Each row is a point. To make a cloud, some directions were put in groups of two or more. Within a group, all points are equally far from the middle, so they leave a hole (a ring in 2 directions, a hollow ball in 3). The other directions are filled evenly. Then the cloud was stretched, turned, moved and blurred a little. Count the holes, and give their numbers of directions, smallest first.
(in the rows, 128 means zero)

Cloud, 13 rows:
[[129 142]
 [130 160]
 [133  62]
 [141 119]
 [ 84  70]
 [128 166]
 [112  51]
 [101  81]
 [119  72]
 [109 163]
 [143 146]
 [129  60]
 [164  62]]
Holes: 0

Cloud, 27 rows:
[[ 65 171 112 143]
 [116 103  86  82]
 [ 69 142  79 111]
 [ 95 129 143  62]
 [193 132 152 101]
 [ 79 118  80 175]
 [190 110 147 125]
 [143 120  62 101]
 [177 166 112  88]
 [148 182 127  80]
 [174 169 124  84]
 [172 136 154 178]
 [ 96 110 172  84]
 [160 127 119 196]
 [ 58 145  96 152]
 [187 140 165 101]
 [143 197 101 132]
 [159 153 117 195]
 [ 58 141 125 168]
 [148 185 126  82]
 [177 154 158  83]
 [162 168  69 138]
 [163 116 126 190]
 [146 102 114 189]
 [ 98 134 154  63]
 [164 156 170  79]
 [ 97 107 119  69]]
Holes: 2 (2, 2)

Cloud:
[[ 89 140 119  78  85  86]
 [ 99 142  73  90  81 139]
 [128 157 168  73  84 191]
 [163 208 133  67  99 144]
 [143 123  97 168 122 210]
 [139  73 132 118 109  76]
 [100 121 134 176  73 188]
 [154  99  89  70 128 129]
 [149 157 143 117  90 226]
 [115  91 102  89  84 157]
 [167 139 123 131  94 217]
 [142 170 195 182 103 171]
 [115 171 120  83 159  71]
 [ 96 167 163  58  99 122]
 [113  73 138 169  77 134]
 [157 129  90 135 128 210]
 [150 141 175 127 176 128]
 [ 90 133 130 179  74 178]
 [174 179 179 157  72 167]
 [152 175  71  74 106 101]
 [111 178 134 114 151 213]
 [107 124  91  98  66  99]
 [151 122 181 113 169 116]
 [ 76 114 127 189 151 172]
 [127 185 171 122  62 182]
 [138  64 150 116 120 104]
 [ 93 153  96  94  71 145]
 [ 94 188 149 131 169 126]
 [ 64 121 167 155  91 101]
 [172 103 141  78 100 107]
 [186 140 128  64 109 153]
 [138  99 133 169 130  60]
 [165 127 142 186 147 157]
 [112 121  58 167 151 158]
 [172 144 178  98  77  84]
 [ 54 116 151 170 144 119]
 [134 219 137 153 103 160]
 [158 123  99 153 171 132]
 [121  64 121 100 128  98]
 [114 103 122  69 149 185]
 [ 84 140  74 171 143 169]
 [ 60 129 120 177 151 113]
 [118  76 121 189 149 118]
 [169 107 103  96  78 153]
 [ 67 132 171 165  96 102]
 [101 124 150  65 152 182]
 [125 118 200 146  73 176]
 [ 98 163 180  93 149  86]
 [123 183 170 158  79 195]]
Holes: 2 (3, 3)
